Every row gives one point. Examples show where two turns around zero, p and q, send a point. Where does a point land after both, in the order given? Backwards means that the second turn is done in reverse. Each puzzle has new turns, and all numbers are rounded.

Turn p:
-0.004	0.009	0.026 -> 0.008	0.027	-0.003
-0.020	0.017	0.007 -> -0.013	0.021	0.012
0.006	-0.052	0.014 -> 0.050	-0.019	0.010
-0.020	0.010	-0.019 -> -0.023	-0.004	0.018
0.038	0.016	-0.029 -> -0.023	-0.026	-0.037
Turn q:
0.010	-0.004	0.008 -> 0.005	-0.012	0.004
-0.001	-0.025	-0.034 -> -0.039	-0.006	-0.014
-0.015	0.030	-0.017 -> 0.007	0.030	-0.021
-0.026	0.023	-0.022 -> -0.005	0.037	-0.017
0.025	-0.001	0.008 -> 0.012	-0.023	-0.004
0.007	-0.024	0.056 -> 0.019	-0.027	0.052
Where do these land?
p, then q: 0.007	-0.028	0.022 -> 0.011	-0.031	-0.015
p, then q: 0.041	0.033	0.020 -> -0.018	0.024	-0.048
p, then q backwards: -0.010	-0.012	-0.029 -> 0.012	-0.029	0.011
p, then q: -0.014	-0.018	-0.024 -> -0.005	-0.013	0.030
p, then q backwards: -0.024	0.025	0.010 -> -0.035	-0.005	-0.005

Turn p:
-0.036	0.001	0.016	0.023	-0.036	0.006 -> -0.004	-0.032	-0.009	-0.007	-0.045	-0.016
0.017	-0.016	-0.004	0.002	0.038	-0.005 -> 0.001	-0.002	0.006	0.010	0.043	0.004
-0.010	-0.013	-0.011	-0.027	0.017	-0.041 -> -0.016	0.017	0.008	-0.032	0.030	-0.023
-0.023	-0.016	0.034	0.048	-0.010	0.027 -> 0.015	-0.061	-0.007	0.022	-0.023	-0.009
0.007	0.039	-0.008	0.010	-0.033	0.002 -> -0.014	0.021	-0.017	0.015	-0.040	0.007
0.038	0.035	-0.023	-0.015	0.002	-0.004 -> -0.010	0.050	-0.006	0.018	0.003	0.021
0.007	-0.019	0.014	-0.042	0.006	-0.027 -> 0.021	0.024	0.007	-0.029	0.024	-0.025
0.025	0.005	-0.034	-0.007	-0.015	0.010 -> -0.004	0.023	-0.018	-0.005	-0.002	0.036
-0.025	-0.016	0.017	0.007	0.031	0.033 -> 0.013	-0.040	0.036	0.008	0.008	0.005
Turn q:
0.042	-0.023	-0.015	0.038	0.005	0.001 -> 0.020	-0.029	-0.017	0.047	0.011	-0.012
0.049	-0.032	0.008	0.014	-0.018	0.003 -> 0.031	-0.017	-0.039	0.028	-0.013	-0.018
-0.028	0.048	0.007	-0.009	0.000	-0.007 -> -0.006	0.038	0.030	-0.018	0.009	0.023
0.012	-0.040	-0.011	-0.002	0.033	0.046 -> 0.007	-0.060	-0.013	-0.019	0.022	-0.020
-0.013	-0.017	-0.001	0.008	0.000	-0.018 -> -0.017	-0.004	0.008	0.011	-0.015	-0.011
-0.020	-0.001	0.002	0.004	-0.019	0.018 -> 0.005	-0.010	0.010	-0.012	-0.019	0.018
-0.031	0.042	-0.015	-0.039	-0.009	-0.022 -> -0.037	0.045	0.006	-0.024	0.005	0.031
-0.010	0.023	0.023	-0.014	0.008	-0.022 -> -0.004	0.038	0.014	-0.011	0.002	-0.011
Where do these land?
p, then q: 0.009	-0.010	0.029	0.029	0.040	0.009 -> 0.008	-0.024	0.016	0.032	0.005	-0.040
p, then q: 0.019	0.035	0.019	0.001	0.024	0.015 -> 0.036	0.006	0.028	0.025	0.000	-0.002
p, then q: 0.026	0.028	-0.004	0.023	0.022	-0.005 -> 0.007	-0.012	0.041	0.021	0.009	0.009
q, then p backwards: -0.043	-0.014	-0.024	0.003	-0.015	0.000 -> -0.035	0.016	-0.027	0.014	-0.002	0.020
q, then p backwards: -0.030	-0.003	0.001	-0.003	-0.042	-0.029 -> -0.011	0.046	-0.018	-0.002	-0.027	0.013
q, then p: -0.034	-0.024	-0.017	-0.044	-0.032	-0.008 -> -0.007	-0.003	0.016	-0.051	-0.044	0.014
q, then p: 0.051	-0.001	0.007	0.004	0.003	0.039 -> 0.003	0.018	-0.020	0.006	0.049	0.033
p, then q backwards: 0.001	-0.012	-0.013	-0.012	0.000	-0.021 -> 0.001	0.008	0.002	-0.025	0.014	0.002

Turn p:
0.031	0.035	0.023	-0.017	-0.032	0.040	-0.013	-0.013	-0.028 -> -0.008	0.013	0.007	-0.025	-0.028	0.032	0.055	-0.032	-0.010
-0.030	0.014	-0.013	0.031	0.016	-0.026	-0.011	-0.026	0.017 -> -0.018	0.005	-0.001	0.041	-0.025	-0.013	-0.035	0.008	0.013
-0.026	0.000	-0.033	0.001	0.014	-0.001	0.022	-0.018	-0.016 -> -0.006	0.000	-0.015	0.023	0.019	0.005	-0.022	-0.025	0.028
-0.003	-0.050	-0.006	0.038	-0.004	-0.026	-0.020	0.019	-0.003 -> 0.024	-0.024	0.004	0.002	0.000	0.020	-0.034	0.052	0.004
-0.004	-0.007	0.021	-0.023	0.006	-0.023	0.031	0.006	-0.005 -> -0.004	-0.008	0.005	0.005	0.035	-0.007	-0.006	-0.011	-0.033
0.018	-0.023	-0.039	0.025	-0.013	-0.037	-0.029	-0.022	0.027 -> 0.043	-0.030	0.009	0.021	-0.042	-0.014	-0.031	0.014	0.017
-0.027	-0.020	-0.023	0.005	-0.026	-0.021	-0.027	0.010	0.023 -> 0.006	-0.041	-0.012	0.022	-0.012	-0.014	0.000	0.034	0.017
-0.033	-0.017	0.005	0.013	0.015	0.002	0.025	-0.032	0.021 -> -0.025	-0.001	0.032	0.023	0.019	-0.014	-0.025	-0.003	0.022
0.014	0.023	0.023	-0.013	0.008	0.007	0.004	0.027	-0.020 -> -0.006	0.023	-0.017	-0.020	0.009	0.010	0.018	-0.003	-0.030
0.030	0.035	0.020	-0.017	-0.001	0.046	0.032	0.031	-0.003 -> 0.005	0.049	-0.001	-0.028	0.023	-0.002	0.052	-0.016	-0.012
0.029	0.011	0.023	-0.041	0.019	0.039	-0.013	0.018	-0.013 -> -0.012	0.015	-0.011	-0.063	0.002	-0.003	0.026	-0.018	-0.015
Turn q:
0.013	0.010	-0.035	-0.023	-0.019	-0.011	-0.029	-0.014	0.029 -> -0.024	0.020	-0.042	-0.030	0.017	0.010	-0.011	0.007	0.013
-0.039	0.005	-0.040	-0.030	-0.017	-0.008	-0.048	-0.019	-0.004 -> -0.051	0.019	-0.003	-0.038	-0.007	0.008	-0.047	0.003	0.019
-0.008	-0.002	0.039	0.037	0.027	0.000	0.026	-0.004	0.026 -> 0.026	0.003	0.010	0.048	0.007	-0.017	0.019	-0.035	0.010
0.025	-0.005	0.039	0.032	-0.011	0.012	0.043	-0.011	-0.008 -> 0.050	-0.004	0.003	0.026	-0.015	0.015	0.028	-0.019	-0.025
-0.028	-0.004	-0.039	-0.050	-0.017	0.022	-0.021	0.015	0.013 -> -0.065	0.004	0.005	-0.027	0.006	0.025	0.001	0.021	0.017
0.018	-0.023	0.046	0.034	0.016	-0.005	0.004	-0.011	-0.020 -> 0.054	-0.029	0.009	0.016	-0.015	-0.010	-0.002	-0.023	0.003
0.019	0.014	-0.006	0.017	0.029	0.019	-0.004	0.004	-0.011 -> 0.007	-0.017	-0.014	0.031	-0.004	-0.010	-0.010	0.023	-0.005
-0.025	0.014	-0.045	0.005	-0.027	-0.008	-0.014	0.014	-0.006 -> -0.032	0.035	-0.002	-0.022	-0.025	-0.012	-0.007	0.023	-0.001
-0.014	-0.021	-0.052	-0.034	-0.008	0.010	-0.005	-0.009	0.001 -> -0.058	-0.011	-0.015	-0.028	-0.009	0.010	-0.002	0.001	-0.007
0.006	-0.018	-0.009	-0.005	0.001	-0.025	-0.007	0.027	0.003 -> -0.001	-0.007	0.002	-0.027	0.006	-0.026	0.015	0.008	0.010
0.021	0.010	0.065	0.016	0.002	0.016	0.016	0.015	-0.007 -> 0.058	-0.009	0.026	0.031	0.010	0.017	0.017	0.005	0.004
0.011	0.019	0.036	0.003	0.024	-0.022	0.038	-0.007	-0.018 -> 0.037	-0.005	0.021	0.020	0.026	-0.012	-0.003	-0.014	-0.037
Where do these land?
p, then q: -0.017	-0.008	-0.005	0.036	0.006	-0.001	-0.013	0.017	0.013 -> -0.001	0.016	0.004	0.001	0.002	-0.015	0.019	0.029	0.025
p, then q backwards: 0.014	-0.008	0.025	-0.026	-0.025	-0.031	-0.042	-0.023	0.014 -> 0.001	-0.041	-0.015	0.006	0.011	0.011	0.024	0.002	-0.054
p, then q backwards: 0.046	0.014	-0.024	-0.005	-0.008	0.005	0.041	0.003	-0.022 -> 0.015	0.005	0.046	0.013	-0.023	-0.024	0.022	-0.024	0.022
q, then p: -0.037	0.011	-0.019	0.026	0.048	-0.023	-0.004	-0.003	-0.011 -> -0.012	-0.021	-0.007	0.036	-0.034	0.010	-0.030	0.025	-0.028
p, then q: -0.004	-0.038	0.037	-0.038	-0.020	-0.022	0.004	-0.036	0.025 -> 0.028	-0.040	0.041	-0.022	-0.009	-0.004	-0.005	-0.047	0.013
p, then q backwards: -0.011	-0.001	0.013	-0.007	0.010	-0.023	-0.009	0.026	0.022 -> 0.015	0.015	-0.028	0.001	0.019	-0.011	0.004	0.014	-0.016
p, then q: 0.005	-0.028	0.033	-0.049	0.019	0.023	-0.006	-0.010	-0.017 -> -0.031	-0.034	0.031	-0.015	0.023	0.022	-0.023	-0.028	-0.003
p, then q: -0.019	0.034	-0.043	0.009	0.000	0.028	0.015	0.015	-0.005 -> -0.022	0.035	-0.039	0.029	0.009	-0.017	0.012	-0.002	-0.013
p, then q: 0.004	0.015	-0.009	0.021	-0.030	0.018	0.020	0.017	-0.036 -> -0.006	-0.003	-0.018	0.048	-0.007	0.016	0.019	0.015	-0.021
p, then q: 0.016	0.002	-0.052	0.032	-0.006	0.038	0.009	0.018	-0.013 -> -0.007	0.016	-0.052	0.027	0.031	0.014	0.029	0.020	0.000
q, then p: 0.003	0.007	0.044	0.001	0.006	-0.010	-0.015	-0.024	0.031 -> 0.005	0.025	0.022	-0.016	-0.033	-0.025	-0.020	-0.014	0.014
